Rows are points. A path goes straight from each point to the next, and from the last back to the first. The post is the endless flat space through its rows: a point in 2 columns, a line in 3, a plane in 4, and so on, so that a path can go around it. Count how often the path circles the post. Going back the other way cancels.
In the rows, 128 means zero.

Post (1 x 2):
[[137,113]]
Path (25 x 2):
[[91,83],
[109,120],
[97,103],
[114,126],
[131,152],
[184,124],
[162,93],
[119,68],
[101,101],
[142,70],
[104,86],
[103,125],
[130,125],
[157,129],
[175,108],
[132,67],
[124,76],
[159,80],
[108,81],
[107,120],
[126,125],
[175,139],
[198,117],
[160,90],
[144,91]]
Times around: 3

Post (3 x 4):
[[103,86,92,109],
[169,166,129,95],
[99,97,103,136]]
Path (13 x 4):
[[103,79,119,145],
[144,139,154,77],
[76,97,86,86],
[135,153,74,98],
[137,117,99,134],
[136,129,115,172],
[160,172,90,96],
[139,149,107,89],
[120,117,114,80],
[78,36,123,110],
[155,100,121,147],
[143,111,95,172],
[147,99,88,99]]
Times around: 0

Post (7 x 8):
[[128,141,93,129,134,100,70,173],
[157,152,73,131,171,90,128,64],
[134,85,140,64,81,186,138,136],
[119,156,102,103,82,89,178,168],
[137,144,137,118,118,128,128,163],
[113,91,131,116,119,142,125,128],
[132,138,65,127,162,143,157,88]]
Path (27 x 8):
[[134,167,149,70,119,99,199,164],
[94,161,98,116,122,125,138,136],
[124,120,117,150,154,104,121,65],
[94,97,48,121,99,81,169,110],
[151,92,101,91,152,165,147,104],
[117,150,116,141,151,72,94,158],
[99,144,130,102,90,109,186,146],
[106,108,99,123,82,112,107,140],
[163,119,113,133,84,90,195,113],
[112,92,84,119,157,147,147,112],
[133,174,136,95,121,105,133,169],
[140,100,107,123,180,133,149,64],
[169,126,114,92,126,174,135,129],
[183,156,84,57,68,148,107,150],
[102,130,88,128,112,152,166,83],
[145,157,93,111,105,140,216,115],
[169,124,130,103,157,99,128,139],
[123,125,157,95,163,153,151,141],
[73,93,83,69,110,183,93,124],
[90,111,75,150,141,122,167,85],
[72,157,80,115,133,120,152,163],
[113,122,107,90,150,135,135,172],
[142,154,109,158,162,73,135,127],
[198,117,67,120,112,93,62,92],
[119,169,91,125,68,46,135,151],
[113,132,118,144,108,90,157,152],
[126,80,132,123,128,92,136,153]]
Times around: 2

Post (10 x 11):
[[151,133,133,94,138,89,107,92,118,127,168],
[131,164,105,79,134,127,183,150,102,124,169],
[115,140,99,147,129,98,101,124,127,94,138],
[139,103,100,121,40,120,48,157,183,164,132],
[161,192,157,112,206,102,100,163,116,124,129],
[107,113,140,163,140,91,137,123,110,82,116],
[160,119,102,102,204,83,148,103,128,121,168],
[104,134,153,143,127,142,88,119,97,149,157],
[118,124,116,145,142,127,152,110,168,72,128],
[107,137,109,129,113,147,144,69,104,134,111]]
Path (17 x 11):
[[160,152,166,123,161,90,169,119,88,67,159],
[132,122,109,120,93,72,101,129,84,142,210],
[114,137,192,102,103,115,159,118,132,117,124],
[94,109,74,132,119,148,119,181,159,104,106],
[126,122,104,129,109,113,100,93,92,76,119],
[164,108,112,138,138,123,77,144,146,142,140],
[130,67,99,91,99,160,149,71,135,148,158],
[111,138,115,135,156,107,155,168,143,81,139],
[122,109,150,130,184,56,179,140,124,112,169],
[120,159,68,181,107,156,96,137,148,130,65],
[146,114,83,149,131,60,100,129,132,156,159],
[134,158,125,125,112,118,103,150,190,127,109],
[67,176,125,167,142,111,111,170,103,86,60],
[69,176,128,150,130,110,207,114,106,80,102],
[155,187,103,131,134,131,171,136,181,49,136],
[158,115,134,117,114,77,103,109,93,93,84],
[133,171,101,126,111,146,75,167,194,42,124]]
Times around: 0
